Each row is a point. To make a cloud, some directions were put in groups of two or more. Within a group, all points are equally far from the middle, so they leave a hole (a ring in 2 directions, a hollow ball in 3). The other directions are filled evenly. Then the cloud was stretched, turned, moved and blurred a little. Count the holes, and give their numbers of directions, smallest first.

Cloud (20 x 3)
[[ 12 -28  43]
 [ 36 -11  64]
 [ 53 -12  44]
 [ 10 -67 -12]
 [ 29 -37  24]
 [ 34  62 -16]
 [-24  47   3]
 [ 38 -54 -17]
 [-46  -1 -68]
 [ 17 -64 -13]
 [ 68  -4  28]
 [-25  16 -67]
 [-25 -30  20]
 [ 38  69  -7]
 [-30  23 -46]
 [-42 -25   0]
 [ 63 -12 -23]
 [ 54 -22  21]
 [ 52 -36 -14]
 [ -3 -30  36]]
Holes: 1 (2)

Cloud (29 x 4)
[[-30  29 -62 -69]
 [-41 -73 -17 -36]
 [ 44 -24 -36 -54]
 [ -1 -21  69 -36]
 [-30  26 -61 -39]
 [-46  -3  27   7]
 [ 64  21 -70   4]
 [ 33  22 -77  12]
 [-36   2   0  55]
 [-30  35  36  64]
 [-48   8  -1   6]
 [ -7  50 -17   7]
 [-33  31 -35  -9]
 [-62  -5  41 -13]
 [-83 -61 -19 -44]
 [  2  12  22 -19]
 [-39 -37  44 -46]
 [ 38 -39  18   5]
 [ 29 -60 -52   4]
 [ 17 -19  12   6]
 [-79 -52 -38 -15]
 [-31 -27 -45 -41]
 [ 35   0  21  -9]
 [ 22  -6  21  58]
 [ -5  28 -10  50]
 [-38   8  22 -21]
 [ 51  -3 -82   1]
 [ 40 -31  -3  31]
 [-53   8 -40   7]]
Holes: 0

Cloud (55 x 6)
[[-17 -46 -14  19 -18  64]
 [-19 -13 -65 -25 -12  26]
 [  2  39  22 -42 -27  30]
 [ -7 -41   8  19 -14 -32]
 [ 47  34  24 -15 -42   4]
 [-17  42 -62 -18 -31 -34]
 [-13 -10   7 -12 -24 -46]
 [ 41  31 -76  36   0   2]
 [ 35  18  20   4  16  20]
 [-19 -35 -83 -25  38 -83]
 [ 39 -35  -3  -5 -25   4]
 [ -7  30 -20  32  29 -44]
 [ -9 -26 -10 -10 -75  -7]
 [-36  63 -35 -41 -52  -2]
 [-43 -31 -60 -40   3 -59]
 [-21   7 -16 -34 -75 -15]
 [-29  33 -25  29 -19 -47]
 [ -9 -30 -22  43   4 -25]
 [ 10 -22 -21 -59  -9   0]
 [-46 -38 -15  17 -31  23]
 [-60  37 -59 -64  25 -40]
 [-50  33 -44  20  11 -17]
 [-13  25 -68  27  41 -36]
 [ 12 -35  37 -20 -22 -75]
 [-30  58 -25 -60 -31   5]
 [-31 -41  28  30  30 -17]
 [-63  69 -66  21 -34 -11]
 [-13  20  -5 -59  39 -10]
 [ 16 -35 -43 -31 -42  -9]
 [-19  25   3 -47 -18 -95]
 [-38 -28  -9 -36 -13  53]
 [-43  43 -53  42  39 -31]
 [-75  69 -55 -12 -18 -43]
 [ -7  51 -55  33  17 -83]
 [ -9  -9  36  19 -37 -26]
 [-37 -38 -35  11 -40  34]
 [ 25 -30 -63 -37  12  20]
 [-14 -29  16  -1 -20 -73]
 [ 30 -26  18 -40  30 -13]
 [ 42 -40   6  13 -25  -9]
 [-40  -3 -75 -40  14 -58]
 [ 19   4 -66  31   7 -12]
 [-23  12  -6 -59  14 -60]
 [-62 -49 -63  39   7 -20]
 [-34  16   7 -45  40 -34]
 [ 50 -39  22 -28 -13  -7]
 [-52  20 -27  -5 -32  20]
 [-11 -20 -43 -28  49 -43]
 [ 10  14 -20 -78  27  31]
 [  0  67 -49   2 -27 -22]
 [ -1  -6 -65 -39  -6  -6]
 [-87   7 -48  -8  25 -28]
 [-86  23 -81 -11  48 -27]
 [ -5 -26  37  44 -22 -69]
 [-43 -28 -40   0 -49 -31]]
Holes: 0

Cloud (78 x 8)
[[ 33  -6   3  10  -1 -14 -15  -7]
 [-31  19 -10 -37  10  31  42 -21]
 [-13  -9  63  34 -11 -20  -4  38]
 [-25  -6  25 -10   7  15  18  15]
 [-38 -11  54 -17 -10  24 -12  33]
 [ -9  -1  38  45 -43  18  -3 -22]
 [ -8  51  12  18 -55  -5  11 -51]
 [ -4 -17  36  44 -36  20 -22 -59]
 [-12  44  92  -6   3  29 -24 -10]
 [ -3  37  40  63 -39  11  33 -23]
 [  3 -14  68  21 -47 -22  -3  26]
 [-47   9  15 -14  32 -12  37  34]
 [ 33  52  58   2  18  14  22   2]
 [ 17  41  29   6 -18 -46   5 -16]
 [ 25 -30  32  21 -39 -42 -13 -12]
 [ 34 -42   7   4 -29 -22   1 -70]
 [ 30  -7  17  34 -14 -33  -8  -6]
 [-18  11  65 -18 -13  24   4 -15]
 [  6  14  41  72  12  32   9  -4]
 [-34  30  52  29 -47 -48   1   2]
 [-16 -14  17   5  -3  17  54  -7]
 [-74  30  46   1  19   4  26  10]
 [ -8   2  38  27 -19 -45  67 -41]
 [ 20  38  -5  58 -10 -13  17 -37]
 [ 11  -9   7 -14  23  42  41 -30]
 [-34  -6  24  28  22  56  -7   6]
 [ 32 -33  72 -13 -40   3  19 -21]
 [-46  56  30  31  32  18  45  15]
 [ 37  50 -10  20 -23  33   7   7]
 [  6  64   8  48  33   8   3 -64]
 [-14  33  24   7 -57  -4  21 -25]
 [ 15  40  -8  27 -25 -31  33 -18]
 [  5  49  33 -22 -47  14   1 -37]
 [ -5  42  44  30  40   7  49 -49]
 [-12  27 -17  18  14  14  49 -52]
 [  3 -23   1  47 -20   2  66 -17]
 [-74  14  43  56   4  -4  45 -13]
 [ 25  56  19 -64 -19  12  25 -18]
 [-25   1  -9  -5 -18  16 -19   5]
 [-62 -24  22  -7 -54 -13  33 -28]
 [-36  14  21 -19  23  -1 -24 -92]
 [  4  -1   4  59   1  10  18 -27]
 [ -7  -2  44  56 -27 -35  19   0]
 [-46   8  10 -42   9 -56 -10 -62]
 [-29   5   6 -21  30 -60   5 -12]
 [-41 -45   7 -11 -24 -14  14 -10]
 [-20  13  42 -51   4 -59 -17 -32]
 [-52  44   3 -31 -34  37  29  33]
 [ 21  89  10  24   6  22  -7 -27]
 [  2   6 -10   3 -64   8  61 -24]
 [-32   2  53 -10  -7  19 -28 -24]
 [  4  74  45 -26 -11   8   1 -51]
 [  1  19  41  35 -41 -47  43 -22]
 [-35  37  30 -18 -10 -33  53  31]
 [-20 -13 -22 -18  59 -24  -6   6]
 [ 37  11  32  -2  10  31  38  24]
 [-17  -1  42 -25 -55 -39   1 -11]
 [-66  15   2  -1 -16 -14  28 -19]
 [-19   2  53  14 -17 -56  74 -34]
 [-11   9  32   4 -65 -33 -24  -1]
 [  7  20  -2  21  -7 -32  48  22]
 [ -7 -38  49  61 -26 -22  39  11]
 [-36 -18 -71 -19 -33  -3  30 -33]
 [ 16  39  27  48  28  14 -32   9]
 [ -9  27  46  23  27 -25 -26  12]
 [-29  20 -13  22 -16 -33  14  16]
 [-21  14  61  85 -31  -2 -38   5]
 [-38  16  48 -24   6   5 -12 -43]
 [-34 -31  19   1 -59  22   5  52]
 [ -5  67  65  31 -44   1  30 -45]
 [-10   6 -19  22 -20  12   5 -32]
 [ 23  39  42  16  24  14   6 -14]
 [ 34   1  14  26 -28   6  16 -40]
 [-13  48  95  29  -6   4  -2 -10]
 [-25   1  18  -2  14  19 -61   2]
 [-11 -55 -22  -8 -36  -6  17 -34]
 [  5 -18   7   1  -4  31  23 -51]
 [-28  25  36  25 -46  17   3  23]]
Holes: 0

Cloud (107 x 9)
[[ 33 -11  11  15  42 -22 -66  19  30]
 [ 40 -18 -15   4 -37  -6  -3  48  26]
 [ 47  -1 -17   8   4  52   5 -28 -12]
 [ -8   4  18  21  26 -34  45  75  10]
 [ 11  33 -27  44  49  24 -47  58  -8]
 [-28  32  23  37 -34 -12   5  20  -8]
 [ 23 -23  -9 -44  33  39  25  32  32]
 [-34  19   6  68 -25   4  18  -4  53]
 [ 21 -27 -23  10  19  -5  -7  14  71]
 [ 58  -3 -22  13  33 -30  33   2  49]
 [ 24  65  54   2  44 -50 -39  18  15]
 [  4  19  -4  20  16  51 -46  72  25]
 [ 31  13  44  12  -4 -17  13   2  21]
 [ 10  35  53 -23  26 -25 -20  53  11]
 [ 39  22  17 -48  13  19  44  45  14]
 [-56 -15  38 -28   1  13 -22 -11   7]
 [ -1  -2 -21  11  47  40 -21  27 -31]
 [ 19   6  -7 -10  74  43   7  13  39]
 [ 26  14 -26 -17  15  67  21  25  24]
 [-10  -6 -35  17  46  21  10  17  77]
 [  0 -22  -6  -3  27   3  37   0 -10]
 [-56 -15  -6  52  -3  15  15  -7  12]
 [ 42  -3   8 -13   5  32 -26 -55  21]
 [ 12   5  18  15  42  21 -63  43  46]
 [ -1   1 -34 -22 -44  -5   4  33 -23]
 [-35  16 -33 -18  37  35   2  19   2]
 [ 29 -42 -30  44  36 -10   6  34   2]
 [ -3  33  23  -5 -29   7 -10 -13 -12]
 [ -1 -26  71  26  22 -18   7  70  33]
 [-18  24 -21  -3 -27  48  19  -7  19]
 [-20  19 -56  57  65  55 -12  34   1]
 [ 22 -38  -1  48  19  56  11  16 -13]
 [-16  74 -26 -34 -22  -5 -15  -3  19]
 [-15  -9 -25   1  21   8 -61   9 -31]
 [ 23  57  16  14 -41  38 -29  -3  11]
 [ -1  19  47   8 -14 -51 -38  42  59]
 [ -7 -11 -39 -10  26  -7  31  59  18]
 [-47  51  30  11  11  30  38  16  35]
 [ -5  26  28   2  12  31 -51  66  67]
 [ 20  13  13  43  12  53  13  31  95]
 [ 29  44  12  36 -39  -1 -42  23  45]
 [-27 -37 -28  11  39  42  11  69   1]
 [ 71  -2 -48 -16  21  -8 -17 -21  30]
 [-41 -34   8  36 -17 -34  -9  52  -6]
 [-17  45 -21 -28  39  53   9  34  17]
 [ -6 -52 -38   3  -1  37  33  25  17]
 [ 69  -4 -32 -27  13  13 -32 -25  28]
 [-48  -2  19 -37 -32 -37 -35 -25  48]
 [ 24  16   5  23  42  43 -22  74   5]
 [-37  17  24 -33  26 -20  27  -6  34]
 [ 61  38  43   5   6  37  28  -7  67]
 [-46  64 -21 -41  12 -14 -40  18  -4]
 [-44  20  21  38  20   3  -8   2 -14]
 [ 39   9 -12 -39 -19   7  -2 -10   4]
 [ 26  13  41 -31  -7   5  -3   4  41]
 [ 48  -1 -27  32  19  33   0  48  -4]
 [ 39 -14 -33  32  41  29 -32  52  18]
 [-21   5   5  -4 -69  42 -34 -22  12]
 [ 29  14   8  50  18  23  26  62 -19]
 [ 69 -40 -32  39  10  30  20  31  34]
 [ -5  14  14 -21  29  20  -7  -5   8]
 [ 13   4 -15 -16 -32 -21  48  31  55]
 [-50  28 -35 -20  -5  20  12  17 -23]
 [ 16 -20  -2  79 -18  39 -12 -24  47]
 [ 30  42 -19 -27  38  19  54  38  42]
 [ 37   7  20 -19 -29 -46 -15 -24  55]
 [-10 -31 -68  61  -9  28   7  24  46]
 [-12  33  25  59   6 -13   5  46  25]
 [ 16  31   3  36  33  22  32  36 -39]
 [-10  51   6  30   6  75  24  -8  15]
 [ 24 -34  18  39  11   0  16 -21  78]
 [ -8  12  -9  -3  19  57  19  77 -32]
 [ 24 -11   0  -7   8  49  11  48 -20]
 [ 10  55  22  -3  17  72 -46  22 -25]
 [ -3  -4  40  -5   1  58  39  -6  18]
 [-18  -5 -12  23 -32   4  22  58  29]
 [  5  43 -27   8   8  15 -39  29 -27]
 [-23 -18  -9  -4  57  24 -21  30  36]
 [ -9 -14  25 -16  10  37   1  39   3]
 [ 35  32  -9  22  63  40 -50  34 -27]
 [  4  37  21  -2 -12   9 -25 -15   9]
 [-34  25  16 -44  -6  25  12  63   4]
 [ 14  24  40  -7 -13  43  -5 -21   1]
 [-12  39 -41  -9  11  65 -44  -1  -7]
 [ 18  10   0  26 -12 -41  -5  12  80]
 [ 22  16   3  -8  39  40   4  -8  25]
 [ 50  -4 -13  17   4 -45  -6  26  56]
 [-13  15  34  21 -28 -38 -26  -3  45]
 [ -4 -20 -41  51 -45  40 -16  25  29]
 [ 22  15  12 -12  43  46   6 -30  14]
 [ -4  28  -5  57  42  34 -10  27  89]
 [ -4 -14 -57  -7 -26 -25 -60  35  68]
 [ -9  23  50 -28  16 -38  26  -1 -18]
 [-16  71 -22 -49  20  16  -7  46   9]
 [  9  -1 -45  63  35  39 -19  41 -10]
 [  7  14 -31  29  27  13   1  67  32]
 [-68 -17  33  17  -3 -32 -15  41  13]
 [-13   9 -20   7 -20  83  17  -5   9]
 [-12   2 -10  47 -48 -25 -58   0  20]
 [ 17  20 -50 -30 -52  -4  19  15 -14]
 [ 18 -50 -64   5 -12  44  21  35  25]
 [ 55  -2  -5  77   3  -9  20 -10  39]
 [-15  12   3 -32   8 -23 -20  17 -38]
 [ 24 -48 -23 -27  26  16  54  19   8]
 [ 25  17 -11   4  62   8 -50  31   7]
 [ 26 -30  32  81   7  -4  16   3  -2]
 [ 18  28 -13   1 -47  -8   0  14  26]]
Holes: 0

Cloud (92 x 9)
[[ 11   6  63 -39  24 -12  24  12  21]
 [ -1  13  32 -17 -11  -2   4 -60  15]
 [-43  21   3  21  18 -32  13 -15 -14]
 [-32  -4  14  52  60 -21  38 -23 -17]
 [  6  18   1   5   4 -16  55 -52 -23]
 [ 30  11  24 -33  40  17  21 -46   6]
 [ 17 -59  11 -40 -30  34 -14 -14 -55]
 [-27  19  -3  27 -38 -21  18 -41  34]
 [  3  22  15 -47  20 -23 -25 -56 -14]
 [  4 -64  52  -1   5   9   3 -44  18]
 [-46 -33  26 -23 -22  -2 -14 -23  11]
 [-11  28  61 -28  -4  16 -44  10  21]
 [ -1 -11 -19   3 -48 -15  18 -42 -12]
 [ -6  -3  12   8  10 -42  37 -59 -20]
 [ 41 -40  -4  23 -29  10 -28  33   4]
 [ 27   2  79 -17 -23  -9  45 -14 -65]
 [-21   6  53  19  12 -44 -27   8 -21]
 [-35 -26 -50 -25 -48   3 -31 -35  -3]
 [-28   2  69 -48  22  15   8  12  -1]
 [  5 -29  19   6  -2   9 -22 -36  30]
 [-19 -46  26 -14 -18  -2 -12 -15 -18]
 [-47 -26  54  -1  22 -17 -21 -30   1]
 [-24 -15  29 -21 -12 -37   1 -75  -4]
 [-15 -34 -42 -16  10 -24 -23 -11 -47]
 [-20  11  59  18  56 -17  17  25  12]
 [-16 -56  16   2  30 -47  16 -54  -1]
 [ 13 -13  20  18  32 -32  43  11  22]
 [ 37   7  19 -17  20   4 -36  38 -34]
 [ 33 -34 -19 -32 -29 -23  11   1 -73]
 [-27  -5 -31  58   1 -25   4   6   0]
 [-18 -32   5  21  38  -5  48 -56  21]
 [  3 -46 -27 -52  -6  57  -6 -44 -15]
 [-21  12  28  15 -14   7  20 -41 -38]
 [ 25  -3  -6 -15 -32 -41 -23 -36  15]
 [ 32 -14  11 -23   0  38 -37 -17  -1]
 [ 23 -14  30 -18  30  -1 -33   2  17]
 [-35 -28   9 -22  16 -27  -3  -6  18]
 [  5 -56  39 -20 -20  20  -7 -17  -4]
 [-28 -41   5  37  -9 -43  52 -66  15]
 [-57 -21 -35  44 -36   3  25  -4   9]
 [-41 -12 -22 -23  -6  -3  55  -1   1]
 [-73   5  24  17 -28 -53  33 -33   2]
 [  4  -2  -8  30 -29  23  -7 -55  20]
 [ 43 -29  15 -36  23 -39 -27   0 -41]
 [ 44  -1  80  -9  10   5 -28 -26 -14]
 [-25 -16 -23   3 -39 -60  20 -23  32]
 [ 21 -19  95   6  15 -16 -21 -18 -44]
 [ -6 -31  40 -10 -47   4   2  -5 -11]
 [-22 -55  -8   1  -6 -56  18 -52  11]
 [-33  -2  18 -10 -23 -12  26 -59  34]
 [-20  -8  31 -34 -20  -2 -57  28   4]
 [ -5  -1  75 -24  29   0   6 -58 -26]
 [-31  14  41  -8 -13 -19   9 -68   5]
 [-10  21  12 -36  16  37 -48  12  -8]
 [-22   3 -24  12  19 -15  39 -19 -16]
 [-45 -16   9  22   6 -70   8  -3  -2]
 [ -1 -44  -4  20  -7   8   1   6 -37]
 [-74  -2  36   1 -37 -47  24 -53  -1]
 [-26 -63   6  13  28 -11  19 -50  12]
 [-48   4  73  -2 -10  15  54 -13   3]
 [-58 -20  54  20   6  17  39 -24  19]
 [ 28 -20   5  29  29 -37  31 -37   5]
 [  3  36  38  -4  -7 -22 -20  -7 -11]
 [-24   2 -35  -7  -2  19   1 -48  -5]
 [  4 -33  34  28 -23  33  26 -34  16]
 [ 40 -57  41   9   7 -26  -2  -4  21]
 [ -1 -32  25  26  52   0   4 -64 -25]
 [-19  -7  56  18 -34  -3  28 -56  -4]
 [-24 -43  -8  27 -13 -13  48  -6   8]
 [ 21  -1  11 -34 -24  32  13   5   1]
 [ 54 -39  19 -14  30  55  15 -24 -37]
 [ 51 -47  17  -9 -40 -48   4  28   6]
 [ 31   1  46  17  40  21 -35  16 -49]
 [ 10 -58   8 -14 -35  21  72 -16   9]
 [ -9   3  50  38  15 -50  29 -56   1]
 [ -3  28  33 -32  10 -12 -17  39 -28]
 [-33  -6 -24 -22 -37 -47   4 -24 -38]
 [-25  34  24  24   9 -54  17 -26  13]
 [ 21 -54   8  10   9   0  55 -29  -8]
 [ -7 -59 -37  54 -35  -2  13 -36  -4]
 [ -9  -1  76  -3   3  -5  -9 -24 -21]
 [-42   4   4 -54  26 -53   9   5  -7]
 [ 54  17  30   2 -10   0 -35 -15 -26]
 [ 15  -6  35  28  12 -32   7 -14  65]
 [-53   7  39  -1 -11 -44  -3 -34 -22]
 [ 18 -36   6 -25 -47 -40 -12 -11  -4]
 [ -6  -7  22  12  60 -27  28 -59  12]
 [ 10  -2  38  66   7  29  22 -10 -14]
 [ -5  10  32 -18 -25  21  30   6 -38]
 [-24 -64  -7  10  -7  13   9 -18  34]
 [ 48 -15  -1 -10  44 -16  26 -19  19]
 [ -3 -24  31   9 -20 -16   9   6 -51]]
Holes: 0

Cloud (100 x 9)
[[ -2  45   8  -1 -27 -44  48  -9  11]
 [-39 -10 -13 -34  -3  42   4  43  -8]
 [-36  53  50 -20 -89 -17 -26   9  23]
 [  4  54 -27 -23 -10  22  -5  40 -47]
 [ -3  -2 -38  51  -7  -9  10  14  52]
 [  0 -20  12   2  54 -32 -26 -36 -21]
 [  8 -18 -30   9   4 -54  42  34 -15]
 [ 46  60  63 -36   3  23 -13 -15 -20]
 [ -6  27  12  -2  22 -11 -57 -11 -74]
 [  0 -65  32   9   7   9 -37  56  26]
 [ 54  16   9 -13  36  27 -36  60  44]
 [ 72  -6 -15 -15 -22  -1  -6   5  15]
 [-15 -12 -20 -35 -33  43  14  45 -46]
 [  3 -62  20 -22  18 -23  34   3  -1]
 [  1  -9  43  12 -45  24  11  24  13]
 [ 17 -34 -37  -1 -19  -3 -24  49 -20]
 [-12   5  53  -2  34  12   4   4  -8]
 [-29 -35  29 -12 -80 -10  -6 -64 -42]
 [-14  70 -20 -42 -35  16 -11  18  11]
 [ 35 -16   7  15 -62   0 -13  41  11]
 [ 28   0 -40  18  45  13  22 -19  13]
 [-20  -9 -21 -25  -8  36 -76 -14  40]
 [ 63   1 -44  34 -16  -1 -16  25 -13]
 [ 22  37  25  47   2   4 -51   0 -48]
 [-14  18 -18   7  17 -24 -66   4  58]
 [-20   9  -5  -5  12 -48 -22  -5  23]
 [ -5  40 -50  26  77  -1  14 -20  47]
 [ -7 -37 -20 -10  -1  23   1 -26  22]
 [  1  40 -29  52  43  -5   1   0  30]
 [-28  30 -20 -31 -46 -35 -51  38 -63]
 [-12 -37  23  13  17 -61   1  -6  42]
 [  2 -13   7   0 -69 -24 -26 -18  49]
 [-45 -14   3  18   0   2 -26  47 -13]
 [ 21  28 -11  -9  13 -23  49  13  -2]
 [-37  32  12  23   8  -1 -48 -14 -64]
 [  5 -10 -10 -15   1 -57  46 -55  41]
 [  1  32  66   7 -60  24  -6 -27 -64]
 [  4  20  -7  14 -44 -32 -11  -8  50]
 [-88  31  55  32  13   2 -42 -24  30]
 [-42   2 -24  18  34  12 -38  -3 -26]
 [-52  10  13   4 -29 -32 -28 -33 -36]
 [-28  38 -50 -35   0 -23 -76  30 -57]
 [ 20  27  62 -28  36 -16  -5  74   3]
 [ 12  44  43   5 -34   9  21 -18  15]
 [-14   1 -32 -29  17  50 -40  14  18]
 [  7  37   0 -26   2  15 -60  28 -48]
 [ 27  27 -37  38  -9 -21 -42 -20  20]
 [ -3 -31  32  27 -10  -5  22 -18  27]
 [-23  -7  15 -32  -1 -47 -37  16 -11]
 [ 20  30  49 -40   8 -32 -28 -37 -16]
 [ -7   8  85  -6   5  12  14   6  35]
 [-33  13  21 -13 -19  28  -9 -14 -12]
 [ 34   2   2  -8 -22 -11 -43   9 -95]
 [ 56  31  -4 -54  -2   9  34  37  17]
 [ 48 -32  30 -22 -61  -8 -22 -23 -29]
 [-20  -3  -1 -14 -26 -67  -7  -1  12]
 [-13   2 -48  26  -7  11 -22   7 -41]
 [ 20 -35   7   3 -86   8 -14 -30 -18]
 [-49  -7  37   0  19 -40  16 -15   2]
 [-26 -10  19   7  32  42 -36  62  11]
 [ -6  10 -12 -49 -28 -30  -6 -18 -46]
 [ 44  28  61  -4 -47   8  23   9   9]
 [-28 -25  35  68 -30   1 -31   0 -37]
 [ 11  42  35  39 -44  -9  16  -2 -20]
 [-16  15  23   7  10  20  38 -17  18]
 [-40  20   7   8  -7 -35 -34  29 -18]
 [-19   9 -28  22  -3  11 -46 -12 -45]
 [ 21 -23 -11 -15  62  14 -36  43   9]
 [ 29  -5 -19 -12 -37  15  45  52 -10]
 [-13  -7 -15 -41 -26  50 -42   1  63]
 [  3 -20 -51  14 -70  12 -37 -24   1]
 [-12   4   1 -13  74  30  -9  72   5]
 [ 13  10 -58   7 -22   5  19  57  50]
 [  0  58  39  -4  28 -31  -1   9  52]
 [ 15   4 -21   1 -46 -11  27  21  55]
 [-22  44  38 -57 -41 -14 -43  -7 -18]
 [ 15  -9  37   1 -14  35  -1   9  11]
 [-38  30  28 -44 -19 -37 -45  29 -29]
 [ 27  35 -11 -50   6   1 -51  37 -48]
 [-24 -21  16  39  -6 -40 -34  -9   3]
 [ -4  20  34  19 -16  40 -43  70 -42]
 [ 39 -50  23 -26 -26 -27 -33  23 -28]
 [ 10  56  67  -6 -27  31 -31 -13   6]
 [ 18 -21  47 -32 -67  26 -21   5  46]
 [  1  44  39   4 -47  11 -11 -45  -3]
 [ 22  13  -8  19 -14 -23 -67  21  55]
 [  8 -12  15  13  -1 -17 -51  34 -45]
 [  8  26  66 -28 -53  -2 -28  14   8]
 [-40  61 -12  -6  15  14 -26 -18 -12]
 [ 13 -49  63  -9   5 -24 -13 -54 -21]
 [-13  54  45 -15  21 -51 -46   3  33]
 [ 18  40   3 -29  -4  21 -67  12 -14]
 [-34  -3   5  40   0  19 -27  54 -24]
 [-37  25 -47 -18 -45  10 -31  10 -42]
 [  8 -27 -19  -2 -60   1 -33 -33  -9]
 [ 10  58  50 -34  12 -18 -54 -23 -12]
 [-37  48 -44  26 -39  39 -20 -16 -25]
 [ 26  65 -30 -60 -38 -16  -1  22  17]
 [-40  39 -19  14  -9 -46   8 -20 -55]
 [-49 -28  -8 -44 -17   9  20  -5  25]]
Holes: 0
